Rows are points. To make a cloud, some directions were put in groups of two or more. Within a group, all points are equally far from the middle, so they leave a hole (a ring in 2 directions, a hollow ball in 3). The other directions are filled evenly. Then the cloud was stretched, turned, moved and blurred a little. Count the holes, and give their numbers of directions, smallest first.

Cloud (13 x 2)
[[ -7   5]
 [ 26 -18]
 [  0  27]
 [ 20  18]
 [-36  27]
 [  1  27]
 [-14  -4]
 [ 34  49]
 [-37 -14]
 [-35 -28]
 [ 35  32]
 [-42 -15]
 [ 19  28]]
Holes: 0

Cloud (22 x 3)
[[ -9  35  44]
 [ 13  13 -33]
 [-16  -3  57]
 [ 17 -27  28]
 [  5 -35  14]
 [ 35  -9 -14]
 [-25   6 -27]
 [ 12 -31   0]
 [-23 -15  53]
 [-28   7 -25]
 [-20  16  56]
 [ 17  34 -21]
 [ 35  32   0]
 [  1  17 -32]
 [  4 -30 -11]
 [ 42  17 -11]
 [ -8 -37  17]
 [ 29 -21  -7]
 [ 41  25   4]
 [-48 -15   1]
 [ 38  18 -17]
 [  4   7  54]]
Holes: 1 (3)

Cloud (28 x 4)
[[-14 -27 -23 -23]
 [ 11  -8  13  46]
 [  1   8  16 -46]
 [  1 -12  -5 -54]
 [ -5  -7  10 -52]
 [  5 -47 -19  10]
 [ 21  -1 -20  29]
 [ 33 -49   4 -11]
 [-42 -17  20  13]
 [  1 -46 -19  -1]
 [ 22 -46 -19  19]
 [ 18  10  13 -40]
 [-22 -31   6  38]
 [  0 -26  29  37]
 [ 11 -22  -4  49]
 [ 33 -36 -21  24]
 [ 43  -1  -6 -32]
 [ 10   0  -2 -54]
 [-33   5  26 -20]
 [-39 -22   1  20]
 [ 51 -33   6  -7]
 [  7 -16  15  49]
 [-22  12  25 -27]
 [  0 -38  17 -30]
 [-14 -30  30  30]
 [ 11  -8  11  47]
 [ 39 -48   0  -7]
 [ 13 -49  -6 -20]]
Holes: 2 (2, 2)

Cloud (79 x 8)
[[ 50  29  -9 -24  23  33 -12  -4]
 [  6 -22   9 -29  28 -12 -23 -45]
 [ 11 -19  14 -73  34 -29  -1  -2]
 [-41  20  35   2 -10  27 -50  -9]
 [ -4  12  38 -45 -13  43 -34  25]
 [ 46 -11  24 -14   6 -24  -1   0]
 [-50   7   0 -20  -6  43   3 -33]
 [-36  44 -10 -51 -17 -18 -24   6]
 [ 14 -30  47 -56  38 -13   7  -8]
 [-14 -23 -26 -65  25   9  27 -21]
 [-33  43   9 -16  12   4  34  19]
 [  2  32 -42  16  -9  -8 -26 -24]
 [ 20 -19  39 -35 -10 -23 -15  -1]
 [-20  24 -22 -10 -15  -3 -58  26]
 [ -5  -6 -40  -8 -32  26  42   5]
 [ -2  22   0  12 -46  57 -10  13]
 [ 15  30  28 -26  11 -27  37  12]
 [-46 -62  -6 -42 -20   9   4  11]
 [ -4  38  25 -27  29 -38 -22 -24]
 [ -4 -49  11 -13 -32  39 -28   0]
 [-30  23  -6 -59  -2  -3   0 -33]
 [-60 -23 -35 -29  -4   3  -7 -24]
 [ 22   0 -14  26 -11  48  18 -22]
 [  5 -24  25 -62  40  -3  25 -20]
 [-51  33  36   1 -10  -7  -7  14]
 [ 28 -21  22 -22  42  28  -5 -11]
 [ 30  28 -30 -14  19 -12   3 -18]
 [-24  16   4 -39  22  37  25   9]
 [-12  -5 -43 -33  25  38  -3 -11]
 [ 22 -24   2  12 -18  31 -31  22]
 [  0  13   2  25  22  31  -9  15]
 [-21 -22  31  12 -25  29 -48 -23]
 [ -8 -64  20   8  30  18 -14 -12]
 [-24  27  33  11  -5  -8 -47 -31]
 [  5  24  41  23  11 -26 -16   7]
 [ 18 -30   6  27  25  14 -11 -11]
 [  7 -42  29  29  16  -7  -8   5]
 [-12 -34  43 -19  23  12 -27 -24]
 [  5  -2 -26  34 -21  39 -13  10]
 [  0 -42 -15   7  -3  -2 -33   8]
 [ 19 -10  16 -37  13  24  20 -40]
 [  8  23 -22 -46 -11  33  17 -36]
 [ 30 -23 -47   6 -18  50  -9 -23]
 [ 14  40   0 -19 -12  46  14  -2]
 [-12 -16 -16  31  17   7   8  27]
 [-30  10 -12  -8  11  31 -40 -49]
 [-13  13  13 -51  55  15  -2 -19]
 [  8  32 -53   2 -44  39  -4   2]
 [  1  38  28 -25 -39 -20  -2 -19]
 [-29   7 -18 -42 -10 -28  27  24]
 [-39   5 -17 -38   2   1   5 -55]
 [-55  40  17 -10  -3  26 -43  27]
 [-20 -12 -17 -47   0  46 -44  -5]
 [ -3 -28  -4 -24  39  23 -31 -28]
 [-58  22  -3   7 -20  -9  21  -8]
 [ -8 -15 -20 -36 -11  56 -21 -55]
 [-40  19   1 -25 -35  17  33 -18]
 [ 19  11 -49 -11 -33  29  21  -6]
 [-66 -40 -35 -20  18  10   6 -10]
 [-21 -27 -18  10  -5  55 -14  10]
 [  2   7 -63  -1  -5  38   0 -30]
 [-36 -31   4  20 -16   8   1  39]
 [-38  10 -20  18   0  47 -11  -7]
 [-39 -14  19 -50 -17  24 -15 -23]
 [-22   8 -11  -5 -25  -5  57   7]
 [-19   9  10 -25   1 -24 -56 -17]
 [-20 -37  45 -23   1  23   1 -28]
 [-44  -9   8 -22 -17   5  -9  54]
 [-26  18 -38   1  -2  32  27   4]
 [-36  15 -29 -20  -8  42  26  -9]
 [-11 -20  22 -52  -4  13  15  52]
 [ 32 -27  16  -3  18  39 -14  -1]
 [-20  20 -16  -6  21  13 -51 -33]
 [-53  -1 -17  -4 -53  22 -30  -1]
 [ 20  14 -16  36 -12 -10 -20 -45]
 [-61 -15 -20 -37 -24  -1  23   8]
 [-27  -7 -11  25  12 -18   5 -47]
 [ -6   3  42 -20 -20 -28 -35  21]
 [ 26  22   5  19  22  12  12  -4]]
Holes: 1 (6)
